Each point is reached from the start by the listed moves, each made once or not at all, plus a little noise. Say if it took an odd or an even number of moves. Then give how often each move was made.

Moves:
(1): [ 0.55  0.22 -0.13 -0.16  0.06]
(2): [-0.17  0.48 -0.01 -0.17 -0.18]
(3): [0.12 0.08 0.33 0.07 0.17]
Start: [ 0.09  0.17 -0.32 -0.04  0.04]
Points:
[0.18 0.28 0.01 0.03 0.23] => odd (0, 0, 1)
[ 0.77  0.44 -0.13 -0.11  0.27] => even (1, 0, 1)
[-0.09  0.65 -0.33 -0.21 -0.15] => odd (0, 1, 0)
[ 0.04  0.74  0.01 -0.19  0.01] => even (0, 1, 1)

Moves:
(1): [ 0.37 -0.02 -0.05  0.13 -0.23  0.03 -0.02 -0.04 -0.05  0.35]
(2): [ 0.05  0.41  0.15 -0.07 -0.41  0.09 -0.01 -0.01 -0.38  0.04]
(3): [ 0.13  0.03  0.31 -0.38 -0.03  0.16  0.03 -0.13  0.17  0.09]
(4): [-0.14 -0.13  0.20  0.35 -0.08  0.18  0.13  0.06  0.01  0.08]
(5): [ 0.13  0.19  0.09  0.17  0.38  0.15  0.13 -0.23  0.34  0.10]
(6): [-0.06  0.12 -0.20 -0.17 -0.15  0.20  0.05 -0.05  0.07 -0.09]
(7): [-0.07 -0.09 -0.13  0.03 -0.18 -0.14  0.54  0.25 -0.15 -0.11]
(8): [ 0.29 -0.01 -0.09 -0.02  0.00  0.07  0.03  0.37  0.14 -0.03]
Start: [ 0.00  0.04 -0.06 -0.14 -0.05 -0.13  0.08  0.20 -0.21 -0.02]
Points:
[ 0.29  0.08 -0.17 -0.69 -0.43  0.16  0.70  0.61  0.05 -0.17] => even (0, 0, 1, 0, 0, 1, 1, 1)
[ 0.57 -0.11 -0.33 -0.01 -0.45 -0.14  0.63  0.78 -0.27  0.18] => odd (1, 0, 0, 0, 0, 0, 1, 1)
[ 0.14  0.23  0.05  0.05  0.36  0.01  0.18 -0.03  0.12  0.02] => odd (0, 0, 0, 0, 1, 0, 0, 0)
[ 0.83  0.51  0.56  0.07 -0.41  0.57  0.35  0.21  0.05  0.58] => even (1, 1, 1, 1, 1, 0, 0, 1)
[ 0.49  0.13  0.45  0.14  0.02  0.40  0.37 -0.15  0.24  0.61] => even (1, 0, 1, 1, 1, 0, 0, 0)
[ 0.51  0.45 -0.06  0.05 -0.90  0.42  0.26  0.51 -0.40  0.36] => odd (1, 1, 0, 1, 0, 1, 0, 1)
